Each point is reached from the start by the listed moves, each made 0, 1 or 2 times, or once backwards (-1), plus a little noise. Say if it took an odd or an even number of moves. Then give how often each move was made.
In the rows, zero is written as 128.

Moves:
(1): [140 136  72 164]
(2): [227 105 135 136]
Start: [148 108 136 124]
Points:
[249  85 147 131] => odd (0, 1)
[135 100 198  85] => odd (-1, 0)
[151 105 139 124] => even (0, 0)

Moves:
(1): [139 103 136 141 128 134 126 143 111 123]
(2): [113 124 141 125 122 141 114 132 111 127]
(3): [126 120 148 141 128 120 125 102 126 126]
(4): [125 135 126 117 144 163 153 138 117 129]
(5): [142 124 169 124 129 130 136 128 125 151]
(6): [138 135 116 114  98 114 142 129 144 109]
(7): [125 127 124 150 114 115 140 138 142 138]
(8): [123 137 121 137 147 128 144 153 144 115]
Start: [150 136 142 121 138 121 134 119  95 135]
Points:
[151 136 214 149 159 128 162  42  92 203] => odd (-1, -1, 2, 1, 1, -1, 1, -1)
[174 107 203 131  79 149 213 239  89 140] => odd (2, 2, -1, 1, 2, 2, 2, 1)
[135 149 249 163 159 101 180 116 127 165] => odd (-1, 1, 2, 0, 2, 0, 1, 2)

Moves:
(1): [152 107 145 140 152 126 131 128 126 126 141 140 111 107 132 118]
(2): [112 130 122 118 124 121 137 138 118 126 106 136 135 126 121 139]
(3): [129 137 150 120 147 115 117 129 127 134 118 131 145 122 125 114]
(4): [130 128 133 124 122 123 115 133 143 134 147 125 135 127 122 102]
(5): [132 130 129 137 123 137 127 134 135 137 127 138 134 119 123 137]
(6): [119 128 125 119 135 122 158 132 132 146 118 116 150  99 140 121]
(7): [ 87 133 129 138 122 126 143 134 117 110 129 127 154  98 120 126]
(8): [110 145 102 121 138 121 141 135 112 134 124 131 130 122 141 134]
(9): [130 134 118 132 107 135 133 125 117 120  98 121 125 118 124 131]
(10): [144 128 124 135 125 114 123 130 133 134 144 126 122 139 117 147]
(11): [129 123 116 133 123 122 127 113 136 124 136 133 121 133 136 125]
(12): [128 118 127 132 129 122 133 135 128 123 112 120 128 117 132 129]
(13): [115 111 120 131 144 114 122 129 119 127 135 115 137 130 121 121]
(14): [148 123 126 132 121 129 136 138 131 125 123 125 132 131 130 126]
Start: [138 130 131 118 130 141 113 127 121 120 126 117 124 124 125 132]
Points:
[135 173  82  96 101 156 145 146 124 202  82  71 183  81 132 116] => even (-1, -1, 0, 1, 2, 2, -1, 1, 2, 0, -1, -1, 1, 0)
[ 51 138 126  97 154 100 144 143  81 127 133  94 182  86  93 142] => odd (0, 1, 0, 0, -1, 1, 1, 0, 0, 1, -1, -1, 1, -1)
[194 133 136  82 185 114 179 172 108 159  64 156 126 105 164 159] => even (1, 2, 1, -1, 0, 1, -1, 1, -1, 0, 0, 0, -1, 2)
[  7 150  94 112 125  83 150 187  83  91  68  81 237  52 106 108] => odd (-1, 1, 1, 1, 0, 0, 2, 1, 0, 0, 0, 2, 1, 1)
[ 32  84  94 154 116  87 122 177  89  59  98 108 192  66  75 124] => odd (0, 2, 0, 1, 1, -1, 2, 0, 0, 0, 1, 2, 2, 1)
[138 105 147  59 177  64 147 153 174 177  73 107 202  66 164  37] => even (0, 2, 2, 2, 0, 2, -1, 0, -1, -1, 2, 2, 0, 1)
